Rows are points. A path goes straight from each point to the next, and from the last back to the first. The post is the endless flat space through its rows: a point in 2 columns, a line in 3, a plane in 4, and so on, so that a path can go around it. How many times does the path go around the post? Going back the other way cancels.

Post:
[[-.35, -.26, .23],
[.14, -.04, -.02]]
Path:
[[.34, -.34, .06],
[-.12, -.08, .26],
[-.18, .39, .19],
[-.62, .04, .14],
[.15, -.58, -.42],
[.05, -.94, .09],
[.08, -.39, .35],
[-.07, .25, .51],
[-.23, -.02, .09],
[.00, -.03, -.38],
[-.07, -.83, -.02],
[-.01, -.63, .43],
[.25, .14, .20],
[-.01, .18, .12],
[-.08, .29, -.35],
[-.47, -.79, -.20],
[.50, -.63, -.05],
[-.35, -.42, .58],
[-.81, -.29, .56],
[-.31, -.02, .13],
[-.28, -.40, -.33],
[-.10, -.37, -.01],
[-.03, -.33, .13],
[.13, -.71, .07],
[-.32, -.49, .15]]
Times around: 4

Post:
[[-.12, -.11, -.24, .00, .35, .43, -.34, -.17, -.50],
[.54, -.08, .19, .10, -.37, -.28, .07, -.07, .28],
[-.51, -.10, -.25, .13, .32, -.35, .30, -.56, -.41],
[-.18, -.01, -.17, -.19, -.23, .10, .17, .27, .03],
[-.01, -.09, .17, .05, -.26, -.16, -.12, .25, .22],
[-.04, -.10, -.06, -.06, -.17, .11, -.44, -.20, .10],
[.03, .04, .44, -.22, -.27, .20, -.07, .06, .61],
[-.01, .05, -.20, -.07, .20, -.12, -.20, -.10, .04]]
Path:
[[.09, -.09, .03, -.17, -.15, .09, -.48, .17, -.03],
[-.04, -.04, -.27, -.30, -.64, -.41, .22, -.63, .23],
[-.28, .00, -.68, -.12, -.28, .11, -.40, .07, -.49],
[-.04, .07, -.60, -.07, -.63, .26, .22, -.10, .26],
[-.12, .07, -.31, .04, .07, .10, -.32, .18, -.23],
[.02, .22, .04, -.37, -.47, -.07, -.43, -.15, -.02],
[-.16, -.07, .10, -.17, .18, -.07, -.32, -.14, .23],
[.04, -.29, .00, -.19, -.25, .19, .13, .12, .25],
[-.12, -.11, .06, -.07, .00, -.08, .11, -.02, .48],
[-.05, -.43, .17, -.15, .20, .57, -.34, .31, -.13],
[-.15, -.26, -.21, -.35, -.23, .44, -.24, .22, -.63],
[.17, -.42, .00, .09, -.17, -.14, -.25, .22, .37],
[-.14, -.05, -.08, .27, .36, -.11, .17, .13, .47],
[.20, .24, -.19, .02, .23, .15, -.35, -.14, -.03],
[-.60, .21, -.15, -.17, .13, .25, -.37, -.18, -.28],
[.21, .00, -.32, .09, -.48, -.01, -.40, .39, -.61],
[.94, -.01, .46, .55, -.14, -.24, .07, .06, .18],
[.47, -.56, .53, .51, -.06, .24, -.28, -.02, .25],
[.38, -.37, -.08, -.37, .49, .82, -.36, -.24, .09],
[-.78, -.12, .16, -.56, -.15, .36, .42, .30, -.01],
[-.81, .46, .11, -.51, -.47, -.25, .17, -.37, .62],
[.53, .29, .12, .32, -.05, -.66, -.01, .11, .17],
[.10, .33, -.34, -.24, .93, .03, -.06, -.76, -.36],
[-.47, -.19, -.27, -.41, -.08, .24, -.56, .32, .02],
[-.25, -.67, -.23, -.15, -.08, .64, -.12, -.14, -.42],
[-.42, -.28, -.27, -.41, .06, .05, -.29, -.25, .09],
[-.48, -.15, -.09, -.21, -.22, -.12, -.09, -.04, -.13],
[.21, .32, .41, -.06, -.26, -.45, -.08, .16, .63],
[.24, .05, .18, .07, -.04, .16, -.29, .44, -.24]]
Times around: 0
